Each wall is flat, endless, passes through zero and stands at right angles to its row. A trip goes straight from one point to another. Which walls does it cross, in order?

Walls:
(1): 54  -22  -12
(2): -11  -27  69
Trips:
-14  44  43 to -14  22  23 => none
-23  -23  -4 to 43  20  -31 => 2, 1
17  -14  36 to 22  -10  51 => none
-35  47  -7 to 13  -27  36 => 2, 1
74  22  31 to -36  -30  -5 => 1
54  40  16 to -4  -22  15 => 2
-18  47  -61 to -26  -3  9 => 2
-16  -6  -25 to -71  5  5 => 2
49  -23  20 to -11  19  77 => 1

Walls:
(1): -5  17  41  26  17  31
(2): -18  62  7  -75  -13  14
(3): -5  -19  48  -17  39  -22
(4): -19  51  -12  -1  -42  -8
Trips:
-11  15  36  -5  -45  -45 to 11  73  -12  2  -8  30 => 3, 1
12  -32  -51  -3  3  9 to -7  -3  -5  -31  32  -24 => 3, 2
31  19  -42  -9  32  31 to 15  28  62  13  17  6 => 1, 3
-53  -24  -74  64  18  19 to 49  13  -2  38  -11  -13 => 4, 1
18  3  14  0  66  -39 to -1  -9  -58  -57  36  9 => 1, 2, 3
-10  -24  16  2  -57  26 to -20  -20  37  -19  -37  19 => 2, 3

Walls:
(1): 37  53  -10  17  30  -22  -16  22  -50
(2): -21  -16  34  -23  66  21  -1  8  -27
(3): -14  -11  -23  60  92  6  -15  1  44
(4): 3  -12  48  -25  71  -20  -16  -46  20
(5): -21  13  -28  -3  -4  61  27  -17  30
(6): -24  39  -39  -25  -72  -28  12  25  -55
Trips:
40  -36  20  39  -7  27  7  -28  13 to -20  34  27  13  4  -40  10  2  -9 => 5, 1, 6, 3, 2
-48  11  26  62  34  -5  -9  -43  44 to -23  0  -23  -25  25  11  -51  -11  29 => none
13  -2  -40  -30  15  0  -49  6  -36 to -18  64  4  -12  -61  -27  -13  -39  -46 => 2
-28  23  11  -21  5  -20  -49  15  -49 to -23  -17  -5  -35  -2  -39  34  52  -26 => 4

Walls:
(1): 8  -22  9  16  -67  18  47  15  -1  18  34  -36  -54  0
(2): 0  -16  -26  -52  -45  4  -14  -46  -63  -93  23  -36  37  18
(3): 1  9  -18  -8  6  11  -48  -4  23  7  55  58  40  10
(4): 18  34  -44  26  -10  -52  -21  -16  26  17  -39  -26  -21  -11
(5): -51  -9  -19  22  -24  -78  20  29  74  2  -71  -59  13  -40
Trips:
32  -53  54  10  -45  36  9  -20  11  -11  -3  29  24  8 to -23  -65  -38  1  -2  41  14  -12  20  32  16  -11  0  -25 => 2, 5
-1  29  52  12  31  40  14  0  19  12  19  -37  37  -56 to 38  5  -93  -39  -9  -31  -42  65  -20  -27  36  -34  -16  -18 => 3, 2, 4, 1
-13  -45  -5  5  15  48  10  44  -19  13  30  -33  -24  -30 to -67  8  39  7  -1  -7  31  -16  53  -2  -5  26  -30  1 => 5
-5  4  -75  -37  -37  -55  -1  -1  34  41  12  48  0  -21 to 14  30  8  15  -8  12  -3  -5  -35  -50  -26  -12  -6  14 => 2, 3, 5
-48  9  -9  42  -32  -39  23  57  10  22  40  29  17  -43 to 30  -27  2  -42  -19  -7  -39  22  -51  -10  54  14  -2  31 => 4, 5, 2
-3  12  23  -82  26  -27  4  18  39  32  -63  -11  -26  51 to -8  38  51  53  -4  -31  -21  -42  -29  9  -42  -18  6  37 => none

Walls:
(1): 28  -21  -16  44  35  -42  -45  12  32  -21  -9  -27  46  1  -16  -4  -3  25  -58  -43
(2): 17  -11  54  -15  -7  7  -8  34  17  18  6  19  -8  24  22  56  3  -8  -12  35
(3): 35  -40  -11  6  -33  11  -3  -36  51  -5  16  30  17  25  -9  -53  -7  4  44  -14
(4): -61  0  15  4  19  -41  -4  68  -36  37  0  -25  30  20  -40  18  0  18  47  45
Trips:
21  33  43  8  14  -2  -24  32  2  -28  -25  18  70  -38  14  -5  -29  3  12  -2 to -9  44  19  -28  1  11  3  -36  -36  32  19  35  -12  61  -6  44  -33  -31  -14  -27 => 1, 4
-80  -4  -12  7  -7  5  6  15  -38  54  16  -25  23  -42  -21  -1  -64  46  -46  -7 to -29  -4  -64  11  33  6  65  22  48  -55  53  2  -26  17  -18  -38  12  -16  7  6 => 3, 1, 4
-28  24  -7  10  -20  -25  24  1  -20  25  5  21  -7  -47  -22  23  18  -4  -15  6 to -22  -21  32  -1  -35  -5  -15  22  40  -61  52  -9  10  38  -47  -14  -9  61  4  -20 => 1, 3, 2
24  -4  26  -17  -26  -38  -74  20  -10  8  -23  1  5  109  30  13  -10  -6  -18  -41 to 10  30  13  -3  -26  -67  -103  20  -22  22  -36  25  -16  -3  10  -10  -27  24  -55  6 => 3
-13  60  7  -45  -42  -24  16  -4  -21  37  9  14  19  5  -20  18  61  -45  -19  -38 to -33  9  36  -8  25  36  -31  -11  -35  -20  -15  -89  -13  -27  -6  -28  31  6  44  -33 => 2
2  0  -16  -17  -49  -6  32  78  -7  11  -12  32  -24  22  19  49  19  15  -31  -40 to -45  -7  31  -14  -46  25  -21  -1  17  -25  20  16  47  -35  -14  -33  -29  48  23  6 => 3, 2

Walls:
(1): -16  -12  -19  44  37  -48  18  -25  16  16  6  -23  1  59  12  42  -10  55  -7  15  -2  17  12  -21  3  -47  17  16  3  48  -23  38
(2): -25  15  9  -5  -51  19  -24  -26  -42  0  -38  16  -22  9  -12  18  -52  -3  -58  1  25  -2  -21  -51  21  -20  4  -45  23  4  -4  24
(3): 5  10  -27  -45  12  12  -8  -34  -13  10  13  -19  -10  14  -8  4  -29  29  34  -5  -22  -46  38  10  -34  5  -25  -21  -1  17  16  -19
Trips:
10  -12  -8  13  0  -23  -9  0  -10  8  13  11  -15  12  15  31  22  -31  -5  -30  -17  27  33  53  -27  -1  -34  -62  70  13  49  60 to 49  -9  42  12  -44  45  26  -31  -9  -19  18  19  20  6  -30  -61  15  29  -32  -13  -58  8  14  5  5  0  28  -13  -50  35  -14  41 => 1, 3
-59  -63  43  -4  23  -40  -38  25  35  7  -24  3  1  55  -7  4  -10  12  43  -41  -52  35  21  12  -19  15  -34  5  -35  8  32  48 to -34  12  39  0  -20  -30  80  -4  10  84  8  -6  -28  -45  -26  15  16  -38  -16  -52  42  28  -23  32  21  -18  16  -15  20  40  -57  21 => 3, 2
2  -10  -30  50  -6  -15  41  -1  -21  -8  -13  -33  -53  12  67  -11  -39  49  -50  17  39  29  -58  -33  38  -32  -47  -27  -14  -18  2  4 to 64  -6  -88  31  -8  18  7  33  10  60  22  -4  -21  -62  26  30  3  15  -12  -42  34  -38  -14  4  -32  41  -20  10  14  17  19  37 => 3, 2, 1
30  -50  -15  -54  3  34  34  36  4  -21  -11  32  -33  -29  -26  -12  51  38  -2  10  6  23  -1  28  19  4  -31  63  -14  23  -9  -19 to -39  34  46  -43  -73  -46  -27  -19  -30  -15  -20  22  -65  -24  31  -34  1  -48  -1  63  -30  -27  27  -18  -33  23  -64  49  -2  -10  14  54 => 3, 2
4  -52  -21  3  32  32  -45  -5  6  3  -20  -15  -30  6  -26  77  -48  14  -49  -17  -16  24  -48  -2  -49  11  -27  -10  39  -4  -25  -27 to -3  31  20  44  26  16  28  21  -20  -8  7  -5  25  -46  37  41  22  59  30  13  -50  -5  -52  44  41  3  57  -53  -11  -8  4  -32 => 3, 2

Walls:
(1): -11  -52  39  12  -25  -14  -8  -7  53  36  30  -36  30  -12  51  29  -4  42  15  -70  -15  -11  21  59  -10  -31  55  18  32  20  9  -36  39  -19  20  33  37  -9  -5  -47  11  22  -34  -78  7  13  38  -11
(2): -24  -41  1  -19  41  49  12  22  -15  -13  2  -8  34  -20  9  -36  25  11  -19  26  -50  8  1  12  -19  -33  -1  8  47  29  -12  -11  32  57  -1  -32  26  -2  6  -2  37  -21  -8  19  40  32  24  -69
(3): -15  11  -8  -9  -8  10  33  -15  -7  -2  21  -12  16  13  84  0  -49  -6  -19  68  -32  36  -32  -36  -25  -4  10  -4  37  -47  23  -30  -50  -42  -17  -19  12  -61  31  -50  -19  -12  -36  -4  16  10  -28  -6
(4): 2  -12  -17  35  -34  15  8  -24  -4  41  -36  26  26  -31  -43  1  19  -47  43  -34  17  24  -33  8  53  22  43  -9  4  1  0  -43  33  57  -42  14  42  -24  -15  0  38  9  -29  41  -20  16  -5  -22
(5): -6  51  -43  1  45  -9  -10  -66  25  -45  -30  15  -29  36  -48  -31  -25  54  -20  25  -35  29  -23  -3  0  -8  32  81  -35  -57  -21  -16  0  -1  -34  -1  -1  -29  -11  50  -24  -17  -15  36  11  -33  9  70
(6): 28  -37  -9  -85  29  28  -17  -4  0  -27  -41  61  -67  -23  -19  -42  30  -5  25  28  66  -13  -37  2  51  -25  -25  14  23  0  -21  -34  -66  -23  23  16  31  4  -63  -22  2  22  50  24  -3  14  -2  84
(7): -7  5  28  -22  -2  28  -37  -4  -65  -6  5  17  15  16  62  75  63  25  -37  -48  -8  5  -26  80  3  39  15  59  -21  -2  -20  -2  -3  30  -2  -26  -17  20  -8  -6  39  -9  -26  29  0  -45  17  -26
(8): -12  57  -12  -13  7  -36  -10  38  12  -38  64  2  51  -3  4  -7  13  -2  -38  34  6  93  -47  -3  45  -4  8  21  38  17  7  12  31  9  1  -9  -17  2  46  7  96  47  -43  14  -7  -3  4  10
(9): -25  -33  35  -17  38  39  -5  -41  25  -25  -14  25  6  41  -9  -54  -20  -14  12  -32  -32  16  1  -14  -52  -24  -27  -26  -43  -10  9  47  65  28  27  42  2  11  11  5  6  -14  45  19  15  56  9  35
(10): 8  -27  -9  -12  55  10  32  10  29  -41  -26  70  12  55  3  -55  -8  -28  -2  9  -68  -37  -2  -27  -31  29  8  -40  6  -14  14  15  -18  14  10  -32  -21  6  -67  21  64  18  2  -50  48  8  -35  -3
(11): -86  14  8  -7  -15  -98  67  43  22  -1  29  -28  10  -62  19  -32  -7  39  9  38  -13  40  -39  -7  -58  15  37  -55  19  5  -20  2  20  -18  -32  -49  -27  -21  -14  -40  47  24  5  -23  -16  -53  -69  9
Trips:
-51  -34  -26  -3  5  43  9  -25  -8  -27  -26  -5  -8  20  33  -19  19  28  -11  0  2  68  18  43  7  45  -2  -5  -21  -21  23  -16  -21  8  37  -23  3  1  87  -24  -48  -13  1  -34  68  -18  7  0 to -16  -43  -30  -72  -7  -10  9  -11  26  -50  24  -86  -49  52  17  17  -52  -16  18  -46  -39  -64  -65  9  59  107  17  27  -23  11  2  37  23  -9  42  -15  8  11  5  12  48  -37  -19  20  -11  -16  -18  -8 => 10, 2, 8, 3
-27  -15  49  -90  31  14  -26  -25  -14  11  -10  8  -8  62  44  9  -51  -21  -80  -17  28  -30  -10  9  -6  20  -25  -22  27  11  -9  27  49  3  38  -22  -13  -15  8  -8  -22  21  18  -25  -34  -12  54  -14 to 35  -11  38  -66  49  23  16  1  13  6  -39  -58  -64  -42  -20  40  8  27  43  -28  66  -12  4  -53  -15  -19  23  -6  -9  9  8  36  29  15  42  42  -13  -12  42  -5  5  -37  26  0  0  -32  10  57 => 3, 10, 2, 7
